Each wall is flat, endless, passes through zero and stands at right angles to its row. A trip goes straight from one point to another. Which walls does it cross, in order?

Walls:
(1): [ 2.8 -0.8  0.8]
(2): [-5.1  6.5  3.5]
(3): [-2.5 -0.9  1.6]
(4): [-1.2  2.8  1.9]
(5): [ 0.2  0.8 -0.8]
Trips:
[-0.8  2.7 -3.6] to [-0.2 -0.7  3.4] => 3, 5, 1
[ 1.5  1.9 -0.8] to [3.9 5.5 4.6] => none
[0.8 0.4 2.1] to [0.9 4.5 2.7] => 3, 5
[ 2.2 -0.9  1.8] to [-0.7 -0.5  2.4] => 3, 4, 2
[-1.5 -4.2 -6.0] to [-1.5 -0.5  2.6] => 3, 5, 2, 4
[-3.2 -1.7 -0.7] to [-1.6 -0.1 -0.3] => 4

Walls:
(1): [-2.2  6.4  4.1 -0.8  1.1  0.1  3.5 -5.5  0.9 -4.2 -2.2  0.2  1.0  3.4]
(2): [-0.3 -4.5  1.8 -2.2  2.7  0.8 -3.8 -2.1  1.3 -2.9  0.2  1.0 -2.0 -1.6]
(3): [ 0.4  3.3 -2.9  6.2  1.3  1.8 -0.7 -1.9 -1.5 -4.2  1.9 -3.5  0.2 -2.7]
(4): [-2.1 -0.6  0.5 -1.5  2.6  3.2  4.4 -0.7  0.7 -3.5 -3.3  4.1  2.3 -5.3]
(5): [ 4.4 -0.9  0.6 -5.7 -2.9 -0.1  1.7 -0.7 -2.8 -4.6  2.4  1.4 -0.5 -0.6]
(6): [ 1.0  1.2 -1.0  1.0 -2.2  0.9 -4.9 -6.6 -3.1  1.6  3.2  3.4  0.3 -1.4]
(7): [-4.5  4.4  1.7  0.7 -2.2 -6.3 -3.3 -0.2 -2.1 -2.5 -0.3  4.1 -2.6  2.3]
(8): [-0.3  1.5  1.8  1.6  2.1  0.3  0.1 -2.6 -0.4 -1.5  1.2  3.5 -3.5 -2.4]
(9): [ 3.2 -1.0 -2.4 -4.7  2.4  0.2  2.4  8.5  0.3  2.3  1.1  1.5 -0.2  0.9]
Trips:
[ 3.3 -0.7  0.8  1.6 -5.1  1.2  0.4 -0.4  2.8 -1.8  0.6 -0.7  0.8  2.2] to [ 1.1 -3.6  0.8  0.5 -2.4  3.6  1.5  0.0 -1.1 -1.0  4.0 -1.9  2.1 -2.5] => 1, 2, 4
[-0.4  1.6  0.6 -0.6 -1.2 -3.4 -0.3  1.5  2.0 -0.1  3.1 -1.9 -0.8 -1.1] to [ 0.9  0.3  0.8 -1.2 -3.9  3.5  3.6  2.2  0.8  2.2  0.3  1.6 -2.3  0.5] => 3, 7, 4
[-5.7  0.6  3.1 -0.1 -4.2 -4.1 -5.3 -3.7  3.1  5.0  0.2  1.7  2.5 -4.0] to [ 3.2  4.3  0.8 -1.1  0.3 -0.7  3.0 -7.0 -2.2  0.3 -6.7 -2.0 -4.1 -2.8] => 1, 4, 2, 3, 5
